Each row is a point. Before rounding, the points of a table are all equally far from one centre. They may lie mostly on one side of it. Write the centre, to within rounding.
(in the rows, 128 means zero)

Points (8 x 3):
[[154 195  90]
 [108 207 111]
 [ 96 194 150]
 [122 206 134]
 [114 208 120]
 [137 206 127]
 [111 184  65]
 [170 189 118]]
Centre: [122 139 116]

Points (12 x 9):
[[176 198  66 124 213 114 119  47 109]
 [162 189  77 105 121 165 104  68 147]
 [181 155  59 108 166 106 134   9 105]
 [184 164  81 145 223 147  92 114  98]
 [160 189  53  77 130 120 117  57  93]
 [122 160  50  92 108 135 139  73  98]
 [201 152  48 105 111 152 101  76  80]
 [172 176  62 112 197 137 147  66 129]
 [181 114  99  83 179 120 133  83 125]
 [149 163  55  85 171  83 132  56  68]
 [172 169  72  95  97 116  89 118  53]
 [132 209  96 110 118 188 139  96 106]]
Centre: [155 160 121 157 142 122 118  72  80]

Points (25 x 18):
[[163  93 114 147 108 139  88  35 150 184 194 192 100 156 159 137 120 152]
 [207 109 107 120 184 166 159  63 159 121 176 162 152 208 160 104 125  99]
 [165  90  83 113  94 152  99  30 122  85 151 157 132 183 141  77  81 171]
 [151 107 109 136 182 111 128  52 131 188 139 201 130 129 131  75  37 130]
 [153  85  65  89  81 130 139  83 164  94 180 177 108 177 148  72  59 152]
 [159  81 109 100 125 169 135  55 193 100  93 170 134 165 120  87  72 182]
 [179 104 115 133 126 152 172  40 181  74 132 146 141 167 139 122 136 154]
 [213  72 147 123 116 148 128  82 201 118 183 138 128 101 114 106 111 175]
 [147  72 127 108 109 152 157   7 158 148 167 138 126 171 110 122  89 173]
 [165 135  95 134  75  76 132  49 205 159 190 169  97 140 115  74  94 157]
 [172 174  59  83 145 152 125  67 164  92 146 109  94 139 103  85  61 177]
 [204 109 105  94 120 157  77 107 237 140 164 179 138 147 148  83 117 161]
 [191 114  84 152  90 151 116  99 186 134 169 221 179 139 159  84  82 136]
 [165  84 138 120 115 121 141  82 221  88 147 115 120 119 140  89 122 175]
 [211  94 138 116 125 137  98  45 189  95 116 122 126 171 131  85  83 151]
 [199 107  48 134 116 144 151  36 188 114 125 128 163 128 105  70  93 143]
 [162  75 100 187 116 149 130  76 169  94 133 125 137 136 110 124  53 172]
 [134  96 100 114  91 143 136  43 218 102 140 137 120 183 112 126  98 150]
 [187 103  96 126 129 114 123  22 127  75 151 126 109 161 124  33 107 137]
 [217  90 139 172 103 147 153  27 171 109 148 140 151 132 126  71 114 137]
 [183  71  87  91  97 159 150  37 167 138  94 142 146 154 113  71  77 144]
 [132  87 112 106  63 153 160  46 191 139 128 173 110 167 140  99  64 161]
 [174  64 103  98 153 136 180  50 177 109 118 160 129 143 106 110  84 139]
 [184 157  83 141 100 164 137  84 233 100 152 139 121 160  65 105  96 158]
 [199  78 152 111  96 188 152  45 155 174 149 160  73 128 140  99  82 105]]
Centre: [156 127 105 137 133 158 132  98 151 152 157 145 112 153 125  75 107 142]

Points (30 x 24):
[[143 226  85 117 140 145 122 169 121 133  80  67  91 144  66 164 126 128
  149 123 100 161  47  77]
 [121 169  85 101 219 114 128 169 144 103  47  66 127 112  58 146 125 158
  121  63 147 115  50 103]
 [134 213  72 108 185 121 190 142 115 110  57  62  83 133  92 141 121 152
   89  84 140 118  56 101]
 [110 203  76 139 172 132 134 155 112 104  50  64  98 141  67 113 142 146
  108  68 137 150  55  97]
 [107 178  78  98 160 135 160 167 135 116  63  63  83 155  70 101 130 116
  128  53 160 150  65 101]
 [128 186  89  87 186 113 141 144 112 130  56  58  81 119  74 113 104 149
   95  82 167  97  48  78]
 [132 154 107 128 181 139 149 127 141 111  42  56 119 160  71 144 100 118
  132  74 142  88  37  97]
 [ 96 202 109  73 129 136 165 175 160  74  84 105 108 133   7 102 106 130
  133  98 126 107  60  47]
 [138 219  91 138 187 134 171 155 139 116  52  58 104 117  87 129 129  89
  106  61 116 108  69 108]
 [105 202 104  79 163 128 163 137 164  55  80  71 102 114  52 167 129 116
  110  59 143 146  51  81]
 [121 194 124 103 193 129 177 170 105 101  63  66 103 106  81 142 120 117
  132  62 172  96  56  69]
 [ 57 213  91 141 162 106 156 145 145 113  70  78  92 142  48 152 123 106
  112  64 174 100  53 118]
 [156 200  90 122 157  99 136 183 115 115  50  76 107 153  71 102 132 159
  116  54 152 113  54  78]
 [115 215  96 159 173 128 161 138 157 128  66  51  91 138 105 114 149 157
  120  77 134 108  37  81]
 [123 212 102 124 167 140 148 150 158 141  54  78  84  99 108 135 126 152
  155  69 151  86  31  91]
 [117 190 108 129 169 132 144 135  95 126  54  67  94 128  57 120 138 146
  103  43 168 112  57 107]
 [112 164  86 115 137 121 176 148 136  98  62  55  99 149  33 162 141 153
  105  77 134  92  38  80]
 [123 193  82 138 158 122 167 162 141 145  45  85  69 129  81 131 131 160
  107  67 159  77  65  71]
 [134 189  75 117 171  94 147 154 122 116  52  80 138 133  85 113 100 156
   99  47 121  88  85  92]
 [146 160  85 120 205 114 141  98 119  97  69  84  91 135  61 147 147 151
  121  68 115 118  44 112]
 [104 203 113  81 159 114 147 184 123 128  30  58  98 146  95 146  83 115
  120 105 133 134  32 126]
 [119 187  82 126 185  98 182 128 169 128  57  74 112 146  61 147 106 140
  117  50 128 105  45 114]
 [ 87 231 112 108 204 137 173 150 156  87  44  84  69 151  85 128 105 135
  113  72 150 113  66 101]
 [124 188 130  98 147 138 140 150 123  91  25  59 122 133  90 150 123 125
  124  74 127 149  25 103]
 [128 206  93 111 184 131 151 139 117 125  44  90  85 111  65  99 120 142
  140  83 131 140  44  76]
 [ 93 196  91  95 160 126 152 150 141 110  42  46 107 119  86 162 139 133
   96  49 142 113  55 116]
 [104 158  68 113 156 141 128 150 134  88  47  67 110 147  91 164 125 153
   99  81 138  94  30  94]
 [126 197  92 129 185 117 154 162 124 120  72  62 103 113  60 128 108 121
  121  44 132 126  32 122]
 [146 170  86 119 190 115 186 127 122  96  50  45  93 123  53  94 143 142
   95  93 137 114  89 129]
 [140 204  81 103 188 117 147 136 146 174  59  58 103 117  71 139 144 131
  104  55 139 110  77  88]]
Centre: [127 182 143 107 154 120 139 159 159 115 113 117 116 137  79 134 139 135
 107 130 141 110  88 123]
